Rows are points. The window is the flat piece filled in between its corners: a triangle in 3 columns, a solid with four corners in 4, and so on. A path goes straight from each point to the next, and from the last back to the first. List the points from which the path goes on through the window.
(in the rows, 128 means zero)

Window:
[[149 136 180 148]
 [201 122  57 116]
 [ 89 153 151 150]
 [119 114 129 119]]
Path:
(1): [123 178 156 110]
(2): [125 132 111 175]
(3): [143  76 101 160]
(4): [137 143 106  92]
(5): [164 180 113 108]
(6): [196  93  92 152]
(7): [197 103  77 139]
(8): [168 154  79  74]
(9): [109 154 177 106]
(10): [106 108 145 162]
(11): [176  95  82 173]
(12): [166 147  97  77]
(13): [111 146 194  82]
(14): [113 119 151 176]
(15): [ 89 114 174 166]
(16): [111 158 151  97]
Through the window after points: 11

Window:
[[162  80 160 164]
 [ 91 197 100 139]
 [146 101 179 131]
 [189 103 164 138]]
Path:
(1): [156 124 191 163]
(2): [ 82 176 138 148]
(3): [ 92 172  92 139]
(4): [147 120 139 123]
(5): [160 154 163 196]
(6): [146 155 178 174]
(7): [131 125 108 114]
(8): [161  68 139 146]
(9): [159 119 192 184]
(10): [138 117 191 152]
(11): [128  81 104 129]
(12): [140  86 160 109]
Through the window after points: 4, 6, 8, 12

Window:
[[105 113 120  93 160 152]
 [114 108 203 155 117 162]
 [140  81  97  82 125 136]
 [137  59 128 161 132  79]
 [103 143  57 157 109 176]
 [149  97  62 186 189 173]]
Path:
(1): [ 86  45 122 122 167 152]
(2): [163 103 153 147 136 125]
(3): [142 132 156 145 132 133]
(4): [ 97  88 172 147 122 169]
(5): [ 90  47  68 115 157 166]
(6): [166 131  85 108 158 115]
(7): [162 117  94 171 161 150]
(8): [102  81 127 163 156 180]
(9): [125  79  89 133 145 163]
(10): [182 130 115 112 149 109]
(11): [160 124  78 122 149 132]
(12): [ 73  69  71 133 141 171]
Through the window after points: 3, 7, 9

Window:
[[169 188 108 101 108 197  83 131]
 [150  66 157 179 160 139 118 172]
 [122 213 102  47 159 178  77 145]
 [160 106  89 139  93  76 142 114]
 [128 114 142 175 102 134 191 193]
 [123 183 174 180 106 100 122 183]
 [146  91  57 208 147 113 135 129]
 [146 188 149  87 180 216 117  91]]
Path:
(1): [166 171 101 111 143 144  99 152]
(2): [190 176 134 134 143 131 135 173]
(3): [107 120 155 138 121 150 101 140]
(4): [100 141 115 159 125 170  98 132]
(5): [190 174 109 122 183 148 125 171]
(6): [175 176 121 137 139 142 135 182]
(7): [131 157 130 132 103 162  94 118]
(8): [ 91 120 103 188  97 195  91 116]
(9): [188 141 123 140 166  98 142 167]
(10): [174 142 117 150 170  78 175 158]
(11): [113 126 128 157  88 143 112 135]
(12): [130 160 102 128 114 162 105 116]
(13): [206 187 115  99 147 104 178 159]
(14): [179 175 117 132 142 136 141 147]
(15): [122 162  95 109 109 167  93 126]
(16): [ 70 155 101 113 154 177  93  81]
Through the window after points: 6, 8

Window (8 x 8):
[[ 80  40  67 106 169 109 122  55]
 [118 131 122 121  82  84 140 164]
 [139 146 152 158 133  73 101 150]
 [146 152 150 119  21  85 134  80]
 [103 115 184 136 153 131 121 170]
 [146  25  97 117 196 106 154  94]
 [136  93 142 159 118 137  85 172]
 [151 176 116  69  56 132  91 109]]
Path:
(1): [126  66  79 135 160 133 174  84]
(2): [120 133  94 170 114 146 157 111]
(3): [119  67 125  89 153  99  86 138]
(4): [137  57  93  84 140  86  74 117]
(5): [102  91 119 150 137 136 134 109]
(6): [127 124 114 174 152 171 127 144]
(7): [107  85 178 108 125  90 100 155]
(8): [ 97  86 113  36  96  95  85 106]
(9): [147 135 116 133  99 129 134 124]
(10): [133 105  84 138 149 114 130 112]
(11): [126  80 160 124 144  77 117 129]
(12): [122  55 140  96 167  68  76 119]
Through the window after points: 4, 6, 10, 12

Window:
[[ 96 114  69 160  98 114 114 113 154]
 [109 150 126 215 122 144 181 174 131]
 [129  52 128 179 133 116 143  98 152]
 [135 143  74  88 117 177  68  98 140]
 [ 91 104 165 102 232  93 140 164 111]
 [174 248 154 113 123 118 110 129 179]
 [148 148  74  94 126 132 155 102  98]
 [154 155 135 145 107 123  27 185  63]
 [143  87 130 118 152 104 184 150 188]]
Path:
(1): [190 184  91 137 194 132  88 112 155]
(2): [131 149  48 174 171 124 148 141 149]
(3): [108 114 153 138 113 123 165 126 158]
(4): [111 145 174 109  98 128 104 120  86]
(5): [154 175  64 160 151 127  76 150 151]
(6): [136 115  60 181 206  89 145 160 142]
(7): [112 114 186  80 140 127 156 140 137]
(8): [ 84 157 119  74 107 138 174  95 124]
(9): [192 128  62 148 147 127 108 134 104]
(10): [143 131  78 162 140 114 115 117 148]
(11): [106 144 118 136 102 124 134 133 147]
(12): [129 167 155  81  93 109 102 133 132]
Through the window after points: 6, 8, 10

Window:
[[151 124 176 109 125 137 190 103 154 129 101]
 [140  89 113 118  90 173 120 145 191 114  97]
 [ 93 154 122 115 139 116  90 111  82  80 191]
 [156 154 120 125 150 134 166 164 146 154 122]
 [123  83 138 141 143 105 197 153 162 116 132]
 [ 89 157 162 190 160 155  71 128  85  83 164]
 [ 75 126 120 121 203 175  79 111 107  85 147]
 [ 76 117 167 124 160 155  73 141  57 132 187]
 [  7 163 133 129 140 169  71 137 102  95 145]
 [127  92 104 135 115 113 126 115 166 151  47]
 [120  90  77 151  97 173 175  92 179 162 100]]
Path:
(1): [107 129 160 117 159 149 101 138 192 120 186]
(2): [ 80 129 151 110 140 122  73 108 133 154 182]
(3): [101 115 143 136 148 159 115 141  78 110 139]
(4): [ 92 120 131 111 151 141 140 142  89  94 125]
(5): [129 154 180 176 156 123  62 145 168 143 194]
(6): [ 89 130 133 151 145 129 121 123 155 137 159]
(7): [117  95 120 126 138 159 135 164  75  66  90]
(8): [107 104 107 131 124 145 128 145  79  84  66]
Through the window after points: 2

Window, 11 rows:
[[130  93 108 129 106  83 152 111 126 186  95]
 [164 160 107 121 175 141 148 135 166 129 155]
 [147  66 162 163 139  83 170 177 102 176  61]
 [140 137 110 182 155 172 119 149 200 139 153]
 [150 157 138 128 145 137  89 165 141 176 156]
 [118 143 103 148 177 135 109 127 139 125 194]
 [107  71 134 125 146  77 124 127 137 162   7]
 [120 124 117  87 106 165  89 120 134  79 122]
 [ 57 159 135  79 110 134 151  89 128 125 124]
 [102 149  64 116 149 166 119 161 137 158 135]
 [105 113 145  74 131 173 123  75  98 145 113]]
Path:
(1): [ 81  95 135  59 116 118 155 118 161 167 133]
(2): [139 145 108 170 134 132 122 126 118 132 103]
(3): [132 178  87 158 175 145  80 114 118 142 134]
(4): [113  78 152 106 132 134 162 148 171 136 181]
(5): [115  73 143 120 130  98 143 159 131 159  91]
(6): [169 145 132 191 163 119 158 128 100 165  72]
(7): [120 136 124 123 130 137 126 124 105 134 101]
(8): [112 107 126  94 136 128 126 125 142 135 126]
(9): [106 103 127  73 151 145 140 124 198 165 173]
(10): [139 153  97 147 146 135 129 135 114 136 112]
(11): [123 146 110 155 125 136 122 128 129 145  87]
(12): [127 102 121 104 147 151 124 129 167 137 155]
Through the window after points: 1, 3, 5, 9, 11

Window, 12 rows:
[[110 143  47 111  83 106 114 124 107 133  86 104]
 [131  99 144 132 187 190 194 167  96 156  92 129]
 [129  62 122 134 201 141 138 203 124 131 130 103]
 [147 130 133  66 172  55 125 118 158 154 112 141]
 [127  38 107 196 102 155  90  37 159 111 113 152]
 [ 87 117 126 162 171 145 120 105  86 106 192  73]
 [ 32 102 150 163 136  66 171 124 161 127  63  89]
 [223 166 138  76 104 153  55 187  86 115 173 126]
 [132 158  91  83 117  95 152 122 182 103 134 166]
 [149 170  97 129 170 125 123 171 171 185 172  84]
 [ 34  70 160  82 123 141 142 103 133 136 103 158]
 [120 145 127  45 108 150 181 158  96 125 161  34]]
Path:
(1): [141 113 119 126 110  88 146 115 116 138 168 150]
(2): [116  81 124 134 134  64 204 157 142 162 159 153]
(3): [ 92 116 114 106 165 174  94 123 125 109  84  73]
(4): [112 122 110 148 153 145 106  76 168  64 103 126]
(5): [104  64 133 146 116  98 140 117 123 177 126 117]
(6): [143 134  88 109  41 106 151 146  61 179 165 105]
(7): [ 56  91 152 130 225 147 114 112 187  91  65 105]
(8): [105 108 111  79 146 125 110 118 145 111 108 117]
(9): [110 116 134 174 103  98 140 114 133 161 155 127]
(10): [152 110 114 131  91 103 123 127 131 163 181 151]
(11): [108 130 111  79 150 116 145 133 150 117  80 113]
(12): [ 96 126  87  88 186 147 134 142 158 140 123  95]
(13): [133 139 133 126 142 103 139 173 116 148 150 100]
(14): [ 95  99 117 138 136 122 140 138 127 157 143 133]
(15): [135 129 116  77 176 138 161 120 167 109  80  67]
(16): [103 172  95  67 147 142 130 148 213  83  69 121]
Through the window after points: 4, 16

Window (14 x 14):
[[173 108  81 145 127 137 197 124 113 134  61  55  82  82]
 [108 161 137  95 173 150 124 221 168  91 105  81  89 153]
 [196  97 152 125  92 127 202 107 139 150 105 135 160 123]
 [160 129 176 152 149 124 214 157 171 190 116 122  95 142]
 [128 143 149 145 178 102 176 120 197  50 129  69 145  93]
 [140 138 155  80 141  90  94 125 159 157 132 101 157 139]
 [ 71 131 123  90 123 188 127  74 108  99 140 102  75 100]
 [137 115 112 126 161 125 135 118 145  58 133  44  95 174]
 [ 99 138 135 115 142 149 132 130  49 124 121  63 172  90]
 [174 196  69 174 124 100 126 154 173 146 155 131 116 120]
 [169 175 180 241  75 123 137 136 161 133  79  82 123  88]
 [143 154 106 107 119  58 156 113  81 118 101 129 157 136]
 [ 96 118  61  85 127 105 173 126 204 164 106 121 169 158]
 [ 92 114 115 163  89 142 148 183 152  99 157  28  53  70]]
Path:
(1): [141 107  93 156 159 115 109 147 184 127 118 122  76 115]
(2): [131  94 104 173 151 104 112  66 185 100 108 191 146 125]
(3): [150 158 142 102 108 121 211 164 115 136 124   9 117 115]
(4): [111 187 125 116  84 123 182 138 185 112 150  50 138 111]
(5): [166  92 106 161 186 125 142 128 104 111  84 129  96 119]
(6): [109 125 133 124 170 116 127 143 154  92 117 114 122 130]
(7): [150 186 125  88  59 156 173 153 126 164 138  39 118 139]
(8): [150 209 168 112  93 143 175 149 181 167 116  90 135  81]
(9): [143  60 126 184 174 109 181 133 128 128 110 109  77 161]
(10): [131 115 115 134 132 106 133 151 154 140 129 115 142 115]
(11): [134 149 133 109 101 134 181 109 166 133 101  66 121 134]
(12): [155 195 160 117 120 126 165 148 147 152 135  74  89 118]
(13): [119  98 115 176 123 108 130 125 162 100 103 123 167 127]
(14): [132 124 138 166 142 120 147 147 130 113 108  87 116 118]
(15): [137 156 101  71  86 176 212 122 141 129 133  75 121  96]
(16): [136 209 137 114  81 143 202 116 101 141 149  80 157 119]
Through the window after points: 8, 10, 16

Window, 14 rows:
[[160  98  84 133 119  96  57 129 155 124 124 126 119  67]
 [136  99 115 156  94 152 150 186 101 117 140 148 100 184]
 [152 212  76 115 181 159 128 132  88 116 139  98 140 148]
 [121 181  74 103 130 166  66 123  75 150 114 227 128 162]
 [138 196 115 108 197 135  83 107 121 142 179 149  83 109]
 [154 178 180 132 108 137  85 124 136  78 105 167  62 117]
 [145 167 168 131 113 129 130 145 174 157  71  97 148 173]
 [115 139 151 123  67  68  65 118 120 111 126 122 119 100]
 [136 110  85 121  76 149 143 163 133 134 169 121 158 102]
 [139  80 141 162 156 152 108 119 164  81 137  95 142 108]
 [127 121  79 138 122 153 136  80 186 139  96 144  96 130]
 [191 115 143 172  50 123 129  81 111 128 112 129 125  96]
 [124  88  99 130 179 139 174 153 133 117 128 133 104  87]
 [172 157 113 105 151  71 140 124 145 102 176 112 149 101]]
Path:
(1): [151 124 128 116 128 126  91 118 122 118 133 122 112 125]
(2): [129 186  93 181 100 135 169 190 124 134 137 181 155 113]
(3): [127 148 100 204 116 143 110  93 146  76 139 177 173 119]
(4): [143 101 133  61 111 119 123 153 138 169 101  86  39 135]
(5): [156  95 123  87 129 130 134 138 111 103 168 116 115 122]
(6): [128 146 113 146 117 129 121 138 145 137 118 132 129 110]
(7): [131 140 107 157 115  92  93 139 147 104 135 131 138 108]
(8): [202 107  90  63 158 148 111 110 122 152 138 120  96  87]
(9): [152 121 168  72  89 120 108 103  91 125 148 108 115 160]
(10): [134 156  91 154 164 138 109 147 161 118 124 142 118 109]
(11): [149 161 103 249 102 112  70 113 123 126 158 141  80 129]
(12): [144  96 138  52 117 135 134 141 156 127  92 132 147 108]
Through the window after points: 3, 5, 7

Window, 14 rows:
[[ 92  79 198 133 112 114 187  76 155 217  73  71  92 138]
 [123 113 114 156 107 123 123 110  83 151 116  96 153  61]
 [ 57 112  76 118 113 139 135 118 158  84 117  99 190  75]
 [137 147  77  59 105 122  93 146 112 105 196  47 114 218]
 [119  70  84 126 175 126 153 114 101 124 123 118 170 130]
 [113  92 195 162 161 136 149  96 144 153 117  88  64  79]
 [ 67 136 125 119 149 162 155 120  63  97  89 120 168  75]
 [ 62  86  84 117 117  81  98 130  95  60 102  89 165 142]
 [121 114 211 169 140 166  99 149 147 203 117 117 120 121]
 [102 151 107 165 143 140 107  67 113 108 109 113 161 128]
 [ 67 101 115 108 122 126 113  92  80 105 182 151 172 103]
 [150 124  90  84 100 146  72 132 130 121 121 146  95 161]
 [104 161  41  55 167  95  53 148  92 162 193 111  97 183]
 [117 137  63 120  95  87 137 171 134 139 167 114  64 233]]
Path:
(1): [143 126 119 110 145 112 143 114 115 121 104 104 151 123]
(2): [ 87  73  86 132 145 142 122 117 103 132 142 124 144 133]
(3): [102  88  54 149  99 122 108 155 117 144 150  88  95 165]
(4): [122 181 154  84 138  96 159 118 122 124 132 141 113 170]
(5): [130 141 126 127 140  94 102  99 120 109 136 117 117 125]
(6): [ 57  70 104 112 120 217 148 142  80 188 109  97 138 156]
(7): [ 71  81  68 159 172 150  76  72 114 152 124  30 130 121]
(8): [103 112 155 107  94  92 149 141 117 116 106 127 136 140]
(9): [120 157 130  61 108  59 118 174 176 137  30 119 148  86]
(10): [ 97 109  99 132 135 151 116 113 105 125 156  90 131 147]
(11): [ 75 119  80 142 115 187  89 110 142 138 161  46 126 168]
(12): [119 119 135  84 139  70 141 134 104 112 112 140 119 138]
Through the window after points: 1, 3, 7
